Every row gives one point. The points of each table are mixes of a few directions, plus a little noise. How many directions does each table use, and how many do they share? Where both have some left over, give the other angles between the two spaces (their principal angles), to ten degrees, smallest first.

First (6 x 2):
0:   3  11
1:   6  17
2:  -2  -8
3: -20 -60
4:   3   9
5:  10  31
Second (5 x 2):
0: -18   0
1:   4   1
2: -29  -1
3:  57   1
4: -15   0
Directions: first 1, second 1, shared 0; angles 70

First (9 x 6):
0: -10 -13 -19  42  14   6
1:   4   8  -6 -22  -7  -9
2:  20   3  21 -42  -8  -5
3:   2 -21 -25  37  20   4
4: -15   7  35   8  -7  13
5: -40  -1  23  21  -8  10
6:  18  -5 -23 -30   0 -16
7:   4  28  15 -14 -12   0
8:  15  -6 -23   2   8  -6
Second (8 x 6):
0:  -2 -14 -21  17  10  -2
1:   9  -8  33  16   1  22
2: -13  60 -21 -10  -6 -26
3:  10   7  33  -5  -4  13
4: -15   4 -22 -11  -8 -12
5: -18   6   8  -5 -19   6
6:  -5 -46 -20  -2   1   2
7:  35  -7   9  -1  23  -2
Directions: first 4, second 4, shared 3; angles 30

First (9 x 11):
0:  -8   0  -7   7 -15 -14  -1  -1 -14  -2   4
1:  15  -2  12 -13  27  24   6   3  28   3  -9
2:  23  -3  19 -20  43  37   7   5  44   4 -13
3: -13   2 -11  12 -25 -21  -4  -3 -25  -3   8
4:  -5   1  -4   5  -8  -6  -2  -1  -8  -1   2
5: -11   1  -8   9 -21 -18  -4  -3 -22  -2   6
6:  12  -2  10 -11  21  19   4   3  22   2  -7
7:  -7   1  -5   6 -14 -11  -2  -1 -14  -1   3
8:  -6   0  -4   5 -10  -9  -2  -1 -11  -1   4
Second (10 x 11):
0:  -3  20  -6   0  -7   1  -9  -2 -10   3  12
1:   3 -24   7   0   9  -1  11   1  11  -3 -14
2:  -1   8  -3   0  -3   0  -4   0  -4   1   5
3:  -8  60 -19   1 -23   3 -29  -5 -29   9  34
4:  -5  41 -12   1 -15   1 -20  -3 -21   6  24
5:   3 -20   7  -1   7  -1  10   2  10  -2 -11
6:   4 -29  10  -1  11  -2  15   3  15  -4 -18
7:   3 -28   9   0  11  -1  14   2  14  -4 -17
8:   3 -25   8   0   9  -1  12   2  12  -3 -15
9:   1  -4   1   0   2   0   2   0   2   0  -2
Directions: first 1, second 1, shared 0; angles 60
